Every row gives one point. The last column is the point's height on a tilted bowl or saddle (a function of degree 2), plus a little noise. Along how many of its main directions does it bend up, bend down or stay straight?

Points:
[[ 48 -29  30  74]
 [-26 -22  -1 -35]
 [-34   6   0 -38]
 [-14  31 -32 -17]
 [ 25   3  12  -3]
 [-59  72  13  16]
 [ -8 -30  38  10]
 [  4 -38   2  -8]
 [ 21  56 -62  76]
 [ -7  -9  38  -9]
 [-13  76  21 -17]
 [ 54  50  -7  52]
 [-11 -92  -3  28]
 [-29  34  24 -29]
 [ 14  17  11 -17]
 [ 16  14  -7 -16]
 [  3  41   6 -25]
 [-43  48  34 -17]]
Directions: 2 up, 0 down, 1 straight

Points, 27 rows:
[[-49  75 -32  46 -20]
 [ 44   1  66 -24 -11]
 [-20 -68  19 -66  14]
 [ 48  56  49  12  -2]
 [-35 -13  27 -11 -22]
 [ 49 -58 -33 -21 112]
 [-18  26  17 -10 -28]
 [-19 -51 -15  -2  19]
 [  8 -41   3 -29  13]
 [ 28  -2  70  13   6]
 [ 25  27 -30 -29  77]
 [-35  -2 -17  -3 -11]
 [-42  -4 -12 -46   9]
 [  4 -18  -3 -19  10]
 [ 37  68   8  45  54]
 [ 14 -62   1 -32  29]
 [ 47  -7  37   8  38]
 [ 24  28  -5 -10  30]
 [ 17 -18  18 -23   4]
 [-71 -24  23 -68  41]
 [-58 -32 -25 -16  -5]
 [ 26  19  29   1  -1]
 [ 23  35  -3  13  30]
 [-59  48 -18  -4 -16]
 [  4  61   0   2   4]
 [-50  29 -24  -5 -14]
 [ 21  51   2 -15  25]]
Directions: 2 up, 0 down, 2 straight

Points (22 x 5):
[[ -3 -11   7  -1  19]
 [ 28  -5  27 -13  16]
 [ 40 -30  68   8   5]
 [-27 -22 -20 -42  25]
 [  1  24  31  30  11]
 [ 42  -3 -29  13  19]
 [ 47  21 -49  11  30]
 [-65  73  12   5  52]
 [  3  -8   2  18  14]
 [ -3  45  24   4  21]
 [-58 -10  29 -29  51]
 [ 13   1  13   5  13]
 [-34  48  23   1  36]
 [-56  41 -15   1  25]
 [ 35  -7  40 -13  14]
 [ 56 -51 -92  15  61]
 [-37  42 -68  36  23]
 [ -9  36 -11  22  18]
 [-28 -28  44 -67  84]
 [-12 -18   8 -21  28]
 [ 39  63 -25   8  26]
 [-48 -31 -11 -62  38]]
Directions: 3 up, 1 down, 0 straight

Points (40 x 7):
[[ 42 -12  43 -77  46 -11 -53]
 [-76  27  28  28  19  15 -50]
 [ 46  20  -1   1 -44  37  13]
 [ 29 -12  27  46 -22   3  15]
 [-35  14 -49 -37 -34  -8 -50]
 [ -4  41  -8  75  29   1 -22]
 [ -2  45 -12  10   3  59 -12]
 [  1 -14  19 -30 -16 -11  -3]
 [-24 -16  48  40  45  22 -24]
 [-86  99  -5 -39  -5  -8 -90]
 [ -1  84  19  25 -12  37 -17]
 [ 21 -56 -44  -3  -6  10  38]
 [ -5  21 -46 -24   0 -35 -45]
 [  1  21 -12 -22   1  74  -5]
 [-39 -14 -18  15  -3 -14 -22]
 [ 36 -14 -37 -43  12 -79 -68]
 [ 64 -42 -39  46  -9 -60 -25]
 [ 25  -3   7 -31   4  -9  -4]
 [-42 -12  -6 -11   1 -79 -72]
 [ 40  -3  24  -7  31  39   7]
 [ 13 -34  38  43  17  -5   1]
 [-23  24   3  41  54  38 -29]
 [-20 -11 -61  11  -7  46  -3]
 [-33 -42  -4  25 -37 -21   2]
 [ 41 -23  -5 -10  38  47  13]
 [ 14  62  41 -43 -23 -44 -32]
 [ 34 -34  11  35  63  -3 -19]
 [-16 -39  30 -27  49 -14 -37]
 [ 37  37   7 -28  40   0 -13]
 [ 26  40 -12 -10 -83 -16 -36]
 [-51  45 -25   9 -41 -16 -56]
 [  8  15  16  -6   0  -3   0]
 [  0  10 -56  -3   2 -57 -56]
 [-12 -20  19 -55  31  44 -16]
 [ 34   6  -8 -41 -32   6   1]
 [ 30  -5  10   4  50  44  -1]
 [ 50 -46  11 -41 -42   0  31]
 [ 19 -23 -49  60 -55 -45 -24]
 [ 40 -12  20  69  22  27   7]
 [  7 -30 -28 -14 -18  -7  12]]
Directions: 1 up, 5 down, 0 straight
